Each row of a before or after table is a point. The points were changed in one or more steps. Then noise was added and the rows were shuffled. The steps act on how far a point lies along the listed directions, d1 being the first. What was done? A step turns or swaps two directions, mirrors them in a line or flattens them onto one, adds a multiple of one to another, or multiplies one. Angles are multiples of 10 degrees, from the lower direction toward the higher: turns from -170 to 170, lines from 10 to 170 but not 90. Use the fewest steps. Two steps may share a direction if one is a turn and the other turns, adds or multiplies; they go together, in the order done. Otherwise the lowest direction goes first.

Directions:
(1): .07 .48
(2): -.48 .07
Before, 13 rows:
.26 .04
.37 .11
.28 -.16
-.26 .05
.57 .21
-.63 .34
-.37 -.47
.33 -.28
.61 .12
.10 .16
-.37 .08
-.45 -.18
.65 .10
After:
.05 .35
.05 -.26
.11 -.14
.06 -.41
-.14 -.28
.34 .60
-.53 .37
.16 -.57
.12 -.64
-.18 .44
.06 .27
.19 -.61
-.28 -.30
Steps: turn d1 and d2 by -90 degrees

Directions:
(1): .39 -.46 .32 -.10
(2): .16 -.27 -.60 -.10
Before (11 x 4):
.53 -.52 -.20 -.16
.56 -.72 -.21 -.36
-.39 .15 -.17 .04
-.16 .34 -.01 .06
.16 .08 -.54 -.14
-.01 -.10 .03 -.16
.12 -.28 -.63 -.08
-.42 .42 .27 -.09
-.22 .36 -.23 .03
-.12 .11 -.63 .19
-.44 .52 .67 .23
After, 11 rows:
-.19 .19 .92 .17
-.01 .29 -.50 -.08
-.24 .41 .03 .06
-.28 .34 -.46 .28
-.08 -.01 -.70 -.01
.38 -.36 -.55 -.14
-.01 -.10 -.02 -.16
-.13 .30 .16 .07
-.27 .26 .54 -.12
.40 -.55 -.63 -.35
-.42 .18 .02 .08
Steps: turn d1 and d2 by 30 degrees

Directions:
(1): .15 .01 .41 .10 .61 -.36
(2): .15 -.24 -.06 .78 -.13 -.01
(3): .45 .30 .16 -.07 -.46 -.42
(4): .39 -.34 -.57 -.19 .20 -.21
(5): .32 -.51 .43 -.21 -.13 .32
Before:
-.14 -.14 .58 .34 -.70 .25
.14 .58 -.02 -.30 .01 -.50
-.31 -.19 .56 .23 -.56 .27
-.59 .04 .11 .31 -.19 .51
.11 .65 -.01 -.20 .38 -.43
-.55 .36 -.18 .43 .05 .10
-.40 -.10 -.75 .46 .05 .14
-.81 -.17 .04 .39 -.27 .57
.14 .36 .11 -.18 .64 -.37
.11 .37 .10 .06 .08 -.23
-.12 .77 -.25 -.25 .20 -.45
-.10 .28 -.29 -.56 .23 -.23
-.35 .22 -.18 .02 .20 -.35
After:
.48 .09 -.22 -.29 -.46 -.07
.00 -.13 .79 .12 .23 .06
.44 -.48 .40 -.05 .09 .09
-.08 -.21 .88 .25 .41 -.19
-.63 -.02 .54 .37 -.10 .36
.20 -.09 -.08 -.15 -.25 .31
.39 -.46 -.27 -.48 -.13 .26
-.58 -.03 .68 .25 -.02 .18
.47 -.15 -.34 -.40 -.36 .31
.16 -.12 -.22 -.33 .10 -.07
.25 -.43 -.04 -.24 -.12 -.12
.06 -.28 -.39 -.35 -.36 .36
.41 -.48 .11 .00 .54 -.27
Steps: turn d1 and d3 by 120 degrees; multiply d2 by 0.4; mirror d4 and d5 in the line at 160 degrees

Directions:
(1): -.71 -.21 .13 -.40 -.44 .32 -.14 .05 .17
(2): .17 .23 .39 -.43 .20 .31 .60 .38 .02
Before (8 x 9):
-.02 -.04 -.15 .24 .24 -.33 -.10 -.23 -.16
-.30 -.36 -.16 .33 .04 -.17 -.74 -.50 -.05
.43 .24 .20 -.19 .44 -.11 .45 .12 .01
.39 .20 .06 .21 .42 .17 .39 .03 -.07
.43 .14 .52 -.13 .14 .12 .46 .29 .13
-.70 -.23 -.08 -.20 -.42 .10 -.41 -.19 .19
-.94 -.64 -.14 .10 -.68 .14 -.82 -.32 .50
-.31 -.29 -.20 .21 -.36 -.16 -.30 -.31 .27
After, 8 rows:
-.31 -.34 -.14 .29 .08 -.14 -.70 -.45 -.04
-.64 -.12 .18 -.48 -.32 .30 -.06 .03 .18
-.81 -.47 .19 -.30 -.49 .41 -.29 .01 .56
.36 .13 .09 -.02 .39 -.27 .25 .03 .05
.28 .13 -.09 .38 .37 .08 .15 -.11 -.05
.41 .11 .46 -.06 .09 .07 .37 .25 .11
-.06 -.07 -.22 .35 .23 -.44 -.19 -.26 -.20
-.24 -.31 -.14 .11 -.29 -.09 -.20 -.21 .27
Steps: add 0.7 times d1 to d2

Directions:
(1): -.19 .40 .44 .08 .28 .11 .28 -.48 .54 -.04 .47 .33
(2): .55 .31 -.13 .58 .44 .24 -.01 -.24 -.56 -.10 -.07 .17
Before, 11 rows:
.25 .08 -.39 .32 .04 .03 -.11 -.04 -.82 -.32 -.52 -.32
-.03 -.26 -.35 -.21 -.39 -.05 -.58 .17 -.26 -.05 -.51 -.20
.52 .25 -.34 .34 .46 .34 -.25 -.03 -.60 .04 -.18 .10
-.26 -.20 .22 -.37 -.45 -.31 .11 .08 .28 .02 -.08 -.27
.32 .08 -.33 .28 -.14 .14 -.28 .17 -.76 .06 -.33 -.14
-.32 -.43 -.08 -.26 -.60 -.12 -.06 .64 .05 .01 -.42 -.26
-.36 .11 .36 -.11 .09 .08 .09 -.23 .56 -.04 .34 .22
.30 .76 .29 .55 .32 .22 .07 -.39 -.01 -.01 .39 .54
-.17 .26 .33 -.01 .13 .00 .27 -.21 .44 .07 .31 .30
.30 .54 .05 .41 .59 .14 -.01 -.60 -.02 -.16 .11 .27
-.47 .14 .42 -.11 .28 -.01 .04 -.27 .94 .07 .45 .31
After (11 x 12):
.34 .10 -.17 .41 .31 .23 -.20 -.07 -.51 -.11 -.17 .14
.55 .12 -.31 .68 .57 .22 -.31 -.02 -.58 -.03 -.29 .17
.43 .28 -.05 .43 .30 .12 .07 -.09 -.39 .02 -.06 .22
.25 -.19 -.14 .00 -.31 -.21 -.07 .20 -.41 -.03 -.41 -.30
-.23 -.45 -.13 -.22 -.58 -.12 -.09 .64 -.06 -.02 -.46 -.31
-.40 -.27 -.09 -.47 -.52 -.14 -.47 .11 .31 -.03 -.25 -.15
-.56 .11 .29 -.37 -.41 -.04 .05 -.01 .54 .15 .23 -.02
-.40 .29 .32 -.34 .20 .19 .07 -.23 .70 .11 .43 .23
.07 .55 .22 .26 .54 .07 .04 -.65 .29 -.15 .26 .30
.23 .76 .33 .50 .29 .19 .11 -.43 .08 -.01 .41 .53
-.76 .08 .30 -.41 -.26 -.17 .24 -.24 .57 -.20 .14 -.19
Steps: mirror d1 and d2 in the line at 40 degrees
